Each point is reached from the start by the listed moves, each made once or not at all, plus a little noise. Is the number of moves made odd or even? Then give how often each move was made.

Moves:
(1): [ 59 -18  24 -19 -21]
(2): [18 60  3 13 -8]
Start: [-26 -11  -5  15  43]
Points:
[-7 51 -2 32 36] -> odd (0, 1)
[ 34 -32  18  -2  18] -> odd (1, 0)
[50 33 20 12 12] -> even (1, 1)

Moves:
(1): [ 42  -1  13  13 -20]
(2): [  4  32 -16   8   6]
(3): [-1 15 26 11 -4]
Start: [ 17  16  -7   7 -14]
Points:
[ 60  16   6  21 -35] -> odd (1, 0, 0)
[ 58  31  31  30 -37] -> even (1, 0, 1)
[ 17  16  -7   7 -13] -> even (0, 0, 0)
[ 16  31  18  17 -18] -> odd (0, 0, 1)
[ 19  47 -24  15  -8] -> odd (0, 1, 0)

Moves:
(1): [ 55   0 -22  31  17  10 -20 -13 -20]
(2): [  9  36   2  -1   1   1   8 -22  -9]
(3): [11  8 51  7  5  8 19  0  0]
(4): [-20   3 -11  42  -9 -15  -4  17   5]
(5): [-34 -11   5  -5  50  13 -10  11  14]
(6): [ -3 -11 -26 -12 -11  57  18  -4  -2]
Start: [  4  -8   3 -10   5   6  13  -3   0]
Points:
[ 14  29   7 -12   8   3  20 -21 -10] -> odd (0, 1, 0, 0, 0, 0)
[-21 -10  58 -10  60  26  21  10  13] -> even (0, 0, 1, 0, 1, 0)
[ 23  37  57  -1  14  14  43 -24  -5] -> even (0, 1, 1, 0, 0, 0)

Moves:
(1): [ 42 -19   4  -2 -11   5   3  -5  15]
(2): [ 5 32 -5 11 -9  2 10  2 -2]
(3): [-7 11 29  4  8 -3 -9  0 31]
(4): [ -4  -3  -3  33  -5   0 -13   7  -7]
(5): [14  0 -2  2 33  3  4 -5 -7]
(6): [ -2  -9   4  -6  -8  37 -11 -14  10]
(7): [ -3 -15   6   8   5   9  32  13   5]
(8): [ 9  7 -2 -7  1  7 -6 31 -4]
(9): [ -5   1 -20   3  -1  -4  -5   2  14]
Start: [  2  11   4  -5 -13  -1  -5 -25  -5]
Points:
[ 60 -13   5  15  -3  50 -28 -12   2] -> odd (1, 0, 0, 1, 1, 1, 0, 1, 0)
[ 51  32  27  42   2   3  -9 -25  26] -> odd (1, 1, 1, 1, 1, 0, 0, 0, 0)
[ 16  11   2  -2  20   3   0 -30 -11] -> odd (0, 0, 0, 0, 1, 0, 0, 0, 0)
[  0  42  29  44 -14  13   9  28  18] -> odd (0, 1, 1, 1, 0, 0, 1, 1, 0)
[-10   7  38   6   0   5  19 -11  30] -> even (0, 0, 1, 0, 0, 0, 1, 0, 0)

Moves:
(1): [  7   1 -15   0  -4 -19   9 -16  12   8 -10  -3   9  -8]
(2): [-24  12   1  -2  -7  -5  -5  -9   3  14  10  -4  14 -12]
(3): [ 22  12   6  18  -4  -1 -11   7   6   1   4   1  -3  -8]
(4): [  4   7  -8  20  14   2  15  -1  -7  13 -13  30   8  25]
(5): [ 21  18  13 -15  21  -4   3  -6  -2  17   3 -21   8  -2]
(6): [ -2   6 -20   5   5  22 -19 -16  -2  -1  -2   5  -7 -14]
(7): [  7   3  11 -10 -18   0  38  -7  -5  -9   3  -8  -8 -29]
(8): [ -5   2 -17 -13   9 -11  14  14  12   1   8   4  11  -1]
(9): [ -4  -7  15  -1   6  -5  -5 -13  16 -25  -2  14  -5  -9]
(10): [  1  -9  13 -17 -17   6  10  10  19  21  13  17  -5  -6]
(11): [ 19 -13   1  30   9 -19  26 -18  12  -7  27 -24   0  16]
(12): [  9 -17  -5  -5   2  -6  -1 -10 -12  -1  15  18  11   5]
Start: [ 12  -1   6 -13   0  16  -4 -12  14  -2  -5   5  -3  -6]
Points:
[ 57  33  45  27  21 -17  55 -60  39   2  27  -6  11 -25] -> odd (0, 1, 1, 1, 1, 0, 1, 0, 1, 0, 1, 0)
[ 25 -10 -34 -14   3  14 -16 -54  13   3  -2  25   9 -24] -> odd (1, 0, 0, 0, 0, 1, 0, 0, 0, 0, 0, 1)
[ 60  -2 -11 -21  29  -1  56 -57  18  -2  48 -23  12 -31] -> even (0, 0, 0, 0, 1, 1, 1, 1, 0, 0, 1, 1)
[ 26 -14 -17  -8   6  15  26 -23  56  12  40   6  -4 -10] -> even (0, 0, 0, 0, 0, 1, 0, 1, 0, 1, 1, 0)

Moves:
(1): [-11  10  -3  -4  -3  -4  -7   6  -1  -5   2  -2   1   1  -1]
(2): [ 2 12  3  3  8  9  2 -3 12  2  5  0  3 -6 -3]
(3): [  3  16   8 -14  -2  -5   0 -11  -4  -3 -12   5   1   4   4]
(4): [-13 -12   6  -7  -5   4  -1  -8 -10   5   2   2  -7   8   1]
(5): [ -8 -13  -5  -5  -6  -9  -5   0  19   5   3   4   0   2   0]
(6): [-3  5  4  4 -7 -2  4  4  1 -7 -2  4  2 11 10]
(7): [ -2   3   4  -3   7  -2   3   4   2   3 -10   9   4  -1  -4]
(8): [ -1  -6  -3  11  -7   3   3   9   4   4  -2  -4 -15   8   5]
(9): [ -9  -1  -2   5   8   4   5  -5   0  -2   6 -13  -5   6   6]
(10): [-8 16  9 16 11  6 -9 -6 10  2 -2 -6 13 -1  3]
(11): [  9   4  16  15   5  -3   8  -6   8  -2  15   4  -7 -14  20]
(12): [11  6 -6  0  5 10 -7  6 -2  0 -6 11 -3  3 -5]
(13): [  0  11   7   4   1   4  -8  11   5 -13 -11  -7   2 -10   6]
(14): [  0   2  -4  -4   3   1  11   5  -5   7 -11  -8  17  -8  11]
Start: [ -3   5   9   6   5  -7   5 -15   5  10  -7  -1   9   1   3]
Points:
[-23  46  27  19  27   5   7 -11  49  15 -42 -21  28  -5  31] -> odd (0, 1, 1, 0, 1, 0, 1, 1, 1, 1, 0, 0, 1, 1)
[ -3   6  24  -2   3  -7  16 -15  17  29 -29  23  -1   4  36] -> even (0, 0, 1, 1, 1, 0, 1, 1, 0, 0, 1, 1, 0, 1)
[-11  34  27  16  14  -4   2 -19  17  16 -34   3  12  10  10] -> even (0, 0, 1, 0, 0, 0, 1, 1, 0, 1, 0, 0, 0, 0)
[  3  13   7  17   2   1   7   9  11  10 -27  19  -2  22   9] -> even (0, 0, 0, 0, 0, 1, 1, 1, 0, 0, 0, 1, 0, 0)
[-33  34  37  49  13  -8  -1   4  54  -4  -8 -12   4   2  49] -> odd (1, 0, 0, 0, 1, 1, 1, 1, 1, 1, 1, 0, 1, 0)
[-20  60  26   3  11  -9 -24   1  35  -7 -45  17  29  10  18] -> even (1, 0, 1, 0, 1, 1, 1, 0, 0, 1, 0, 1, 1, 0)
[-30  34  41  22  15  -5  14 -15  12  15 -13   2  32  -2  44] -> odd (1, 0, 0, 1, 0, 1, 1, 0, 0, 1, 1, 0, 0, 1)
[  3  60  26  15  19  11  -6 -24  22   5 -23  13  24  12  12] -> odd (0, 1, 1, 0, 0, 1, 0, 0, 0, 1, 0, 1, 0, 0)
